Each row is a point. The points of each table are mixes of a few directions, plus a little noise. Count the directions of each table, and those that both share. Where both have some left over, give the other angles between the two spaces (their principal angles), to ten degrees, smallest first.
In the rows, zero is written as 128.

First, 5 rows:
[[ 59 176  80]
 [160 105 150]
 [121 133 123]
 [133 124 132]
 [167 100 155]]
Second (5 x 3):
[[100 168 123]
 [162  82 133]
 [ 82 192 120]
 [148  99 132]
 [149 100 132]]
Directions: first 1, second 1, shared 0; angles 30

First:
[[162 105 169 161 104 109 156 122]
 [ 81 156 129  79 130 167 101 141]
 [171  90 183 171 101 119 174 116]
 [139 148 147 138  95  63  84 152]
 [134 114 104 138 127  97  97 142]
 [106 170  91 103 164 154 141 111]
 [104 112  73 108 174 188 143 113]]
Second:
[[139  55  74 148 114 140 107 111]
 [ 97 167 142  70 137 202 128 103]
 [150 144  64 140 122 110 119  78]
 [ 75 134 163 105 122 142 125 181]
 [ 99  91 106 146 113 110 121 167]
 [121 107 134 159 136 100 155 165]
 [137 188 206 117 132  91 128 158]
 [208 107 105 154 123 102 104  69]
 [151 152 164 128 146 127 150 120]
 [103 136 123 113 135 156 141 128]]
Directions: first 4, second 5, shared 3; angles 40

First:
[[191 138 109 201 117  80 175  64  86 126  81]
 [ 88 143 107 142  97 149 141 127 149 131 148]
 [156 105 141  65 141 107 137 165 133 151 125]
 [121 120  73 137 128 161  89 143 145  81 143]
 [ 99 145 134 173 138 175 124 118 183 136 136]
 [111 112 160  46 132 113 112 169 109 140 147]
 [131  99 189  95 136 116 124 190  89 129 134]
 [127 161 111 166 137 122 122  47 132 130 111]]
Second:
[[123 122  69  81  84 126 167 161 166 147 148]
 [139 145  87 184 105 110 132  74  89  96 113]
 [131 133  81 130  97 119 149 119 129 123 131]
 [119 116 194 100 169 145 104 161 145 148 131]
 [114 106 234  75 194 157  93 189 162 163 137]
 [132 133 193 172 176 132  87 100  92 111 108]
 [138 143 119 188 128 115 117  75  84  97 109]
 [129 129  70 112  87 120 159 133 142 131 138]
 [127 126 168 133 156 134 108 129 122 128 122]
 [127 128  65 104  83 121 163 139 149 135 142]]
Directions: first 6, second 2, shared 2

First (9 x 18):
[[ 77  73 132  98 112 142 168  80  38 185 160 189 100  99 111 123 115 141]
 [114 129 134 105 148  91 113 155 130 119 118 152 149 127 130 103 131 130]
 [103 120 134  86 156  66  98 174 118 121 122 167 161 124 130  91 123 132]
 [175 149 113 171 109 154 108 134 165 112 137  64 125 143 134 168 118 115]
 [138 146 123 107 161  51  58 215 167  90 115 123 182 140 140 102 119 120]
 [144 159 133 130 149 106 110 160 177  94  98 114 149 143 139 114 143 124]
 [119 123 136 142 111 184 187  63 112 148 122 137  91 120 120 138 147 136]
 [115 124 132 120 131 131 141 116 119 133 124 144 123 125 126 120 134 132]
 [165 130 114 193  76 228 171  54 128 149 151  65  73 131 122 195 125 122]]
Second (11 x 18):
[[150 174 142 149 142 147 149 121 194  89  80 106 127 145 137 120 167 128]
 [143 164 140 143 140 142 146 123 179  97  89 113 128 141 135 120 160 129]
 [126 145 137 118 148 106 123 148 154 107 103 137 144 134 133 106 143 130]
 [ 37  74 154  57 145 109 186  85  33 180 128 249 114  93 111  71 140 154]
 [164 113  97 161  93 144  87 139 115 144 180  70 122 130 127 182  83 113]
 [ 76  98 142  83 142 106 151 116  76 154 128 197 128 109 120  92 132 142]
 [144 151 132 141 134 135 130 131 163 107 108 110 130 138 133 128 143 126]
 [182 139 103 182  93 169 105 125 151 125 157  49 114 140 131 187 104 112]
 [152 147 122 142 130 121 105 152 161 107 123  98 140 139 135 136 126 121]
 [159 114  99 146 107 114  67 166 120 135 176  81 140 132 130 167  81 113]
 [ 74  90 140  86 134 116 158 103  64 164 136 198 119 106 117  99 128 142]]
Directions: first 3, second 3, shared 3

First:
[[130  78 100  93 115  55 172  89 119  95 151 110 225 177 160 163 161 162
  120 156 103  53 104 105]
 [128 112 120 116 124 104 143 116 125 118 135 122 160 143 138 139 139 139
  126 136 120 104 120 120]
 [128 104 114 109 121  90 151 107 123 111 140 118 177 152 144 146 145 145
  123 143 116  88 116 116]
 [129 136 133 133 130 139 121 134 129 132 125 130 114 120 123 122 123 122
  130 124 133 140 132 133]
 [128 107 117 112 123  98 146 112 124 114 138 119 169 148 141 143 141 142
  124 140 118  97 118 118]
 [126 190 162 174 144 220  73 177 141 169 101 151   7  68  91  84  88  84
  138  93 159 223 158 159]
 [126 181 158 167 141 207  80 170 138 164 104 148  25  76  95  90  93  90
  137  97 155 210 153 155]
 [127 138 134 135 130 142 119 136 130 135 123 131 108 118 122 120 122 121
  130 121 133 143 133 133]
 [129 106 116 113 122  97 147 111 123 114 138 120 171 149 141 144 142 143
  124 141 117  95 118 117]]
Second, 9 rows:
[[122 142 167  90 138 108 152 151 128 129 132 136 149 170 137 117 139 126
  115 113 126 136 142 142]
 [ 74 142 110 164 133 143 132 129  78  73 110 114 114 180 129 163 100 107
  113 141 132 122 166 188]
 [148  95  81 171 118 142 109  95 137 128 131 126 112  73 121 128 125 147
  142 143 125 120  96  93]
 [168  80  75 158 127 131 111 101 135 150 162 138 122  55 112 111 137 153
  133 139 106 110  53  53]
 [100 142 101 134 148 140 108 151  66 130 162 126 119 139  99 149 109  84
  103 134 104 100 100 128]
 [106 158 150 113 129 132 128 144 119 124 114 121 127 158 130 142 120 106
  126 124 138 133 162 164]
 [160 134 123 140  95 154  92  99 188 162  92 113 103  53 131 133 127 135
  173 135 158 143 144 114]
 [139 146 191  37 161  83 159 187 116 170 180 155 174 176 123  92 158 114
   94  95  98 124  96 103]
 [134 114 154 145 103 120 161  94 185  86  68 123 133 146 171 120 138 180
  153 128 165 164 191 167]]
Directions: first 1, second 4, shared 0; angles 50

First:
[[115 113 116 117 117 190 101 146 141 110 111 156 137 113 118 135 157  98
  157 138 156 133 119 142 110  92 169 132 110 111 150 143]
 [145 120 126  77 115 143 139  98 126 112 132 134 118 136 120 120 124 122
  141 126 129 123 121 142 138 128 135 121 129 131 139 128]
 [117 114 128 115 119 153 122 128 124 117 122 141 138 128 128 128 135 108
  138 133 139 121 116 140 112 112 148 120 104 131 133 135]
 [117 116 128 120 121 150 121 131 125 119 122 139 138 127 129 129 135 110
  136 133 138 122 118 138 113 113 146 121 107 130 132 135]
 [153 175 123 195 160  62 131 152 150 167 139  92 100 118 125 135 118 188
  101 114 103 159 171  86 171 169  73 164 205 106 115 111]
 [142 132 140 110 129  84 157  96 111 133 144 109 121 147 135 117 100 144
  109 119 105 116 127 127 142 155 100 115 133 149 113 116]
 [111 113 134 126 122 137 127 128 115 122 125 135 144 132 136 127 128 111
  127 133 133 115 114 137 107 118 140 114  96 141 123 133]
 [124 140 129 165 140 106 125 145 131 143 129 117 128 124 132 132 126 143
  115 126 122 135 139 114 131 137 112 136 141 125 119 124]]
Second (8 x 32):
[[132 139 137 136 160 149 117 121 138 117 136 111 143 139 128 125 147 111
  131 130 141 144 126 136 119 117 131 128 155 110 133 130]
 [145 138 117 128 141 132 132 111 139 118 135 120 149 158 148 140 154  97
  149 161 156 115 122 132  99 126 146 112 145 104 141 129]
 [126 112 128  97 115 107 145 130 130 130 112 161 113 119 127 131 112 121
  123  94  88 147 122 141 155 123 137 128 121 119 135 115]
 [126 144 140 142 151 156 108 119 136 116 143  98 133 139 115 116 145 121
  131 113 141 147 131 137 123 121 126 137 156 126 127 132]
 [118 136 139 144 148 130 132 136 107 141 133 120 128 114 124 123 120 138
  119 145 130 128 128 120 125 127 114 126 125 148 122 132]
 [123 126 143 139 167 141 118 141 130 127 124 127 144 111 128 126 129 130
  109 138 129 146 127 125 133 115 116 129 138 111 125 132]
 [141  76  85 101   7  99 108 149 167 119  97 170 109 114 134 141 105 180
  123 101 123  78 147 105 152 161 132 149  62 116 113 132]
 [113 154 135 137 134 111 163 118  76 157 144 116 105 129 121 122 113 126
  140 142 117 119 120 127 119 135 123 115 122 190 128 123]]
Directions: first 3, second 5, shared 0; angles 50, 50, 70

First (9 x 32):
[[112 116 112 118 156 128 160 161 141 130 122 129 139 119 148 113 119 106
  133 119  88 125  82 101 123 144 135 110 134 136 107 138]
 [151 137  87  93  49 116 106 110 127 104 112 106 130 122 112 122  93 120
  213 101 157 168  96 171 113 146 189 154  86  99 148 155]
 [134 124 112 108 108 131 134 131 129 121 135 114 132 128 125 123 110 124
  156 112 119 145 103 139 119 136 141 119 113 126 131 138]
 [165 137 120 104  50 135  95  89 112 111 153 101 119 139  93 141 106 155
  179 111 167 168 143 188 119 119 140 134  91 116 161 134]
 [135 134 103 112  91 117 117 122 131 115 110 120 132 121 125 121 110 116
  173 114 141 146 105 143 121 141 167 147 108 109 135 144]
 [114 137 173 177 179 127 116 118 122 149 122 159 116 134 133 142 173 143
   47 166 146  85 197 102 150 104  86 142 168 136 123  99]
 [103 134 194 196 213 132 123 123 122 160 129 170 113 137 139 146 191 149
    7 181 138  66 216  84 158  95  57 132 188 149 115  85]
 [ 95 109  83 105 171 115 182 191 157 126  93 131 153 105 170  93 107  71
  155 108  60 125  29  77 115 170 170 112 132 130  90 155]
 [143 127 166 140 131 153 119 106 111 136 177 121 114 147 108 150 141 170
   88 139 136 127 181 147 136  97  69 103 135 149 141 105]]
Second (8 x 32):
[[ 96 118 119 156 202 104 121 154 136 126 110 158 164 123 162 141 160 117
   88 131 126  77 159  92 116 119 165 147 160  98 109  97]
 [136 140 118 104  92 130 157 136 141 135  82 122  95 109 127  82 102  91
  165 135 105 160  50 111 150 171 117 131 115 155 118 183]
 [146  90  72  81 135 129 103 145 116  86 204  92 200 144 132 170 111 164
  179  67 120 140 142 175  67 106 197  98  98  81 138  96]
 [111 139 144 159 182 110 132 143 138 146  64 166 114 112 154 104 163 101
   77 168 127  92 134  67 160 146 116 161 167 136 104 139]
 [ 65 150 177 208 153 112 150 117 143 162  94 172 103 127 135 134 152  99
   61 162 143  79 157 100 145 107 108 151 165 135 121  97]
 [182 136 158 111  86 156  99  87 102 129 165 107  96 144  90 136 131 179
  122 143 155 159 170 164 148 116  64 116 115 154 153 137]
 [158 137 136 100  49 154 133  99 119 128 156  96  95 136  91 121  92 143
  171 118 131 181 101 173 134 131  93 104  92 155 150 153]
 [129 113  99 106 125 126 128 141 129 112 148 113 156 130 132 137 112 130
  160 100 116 137 111 143 103 128 164 116 113 110 128 123]]
Directions: first 3, second 4, shared 2; angles 90
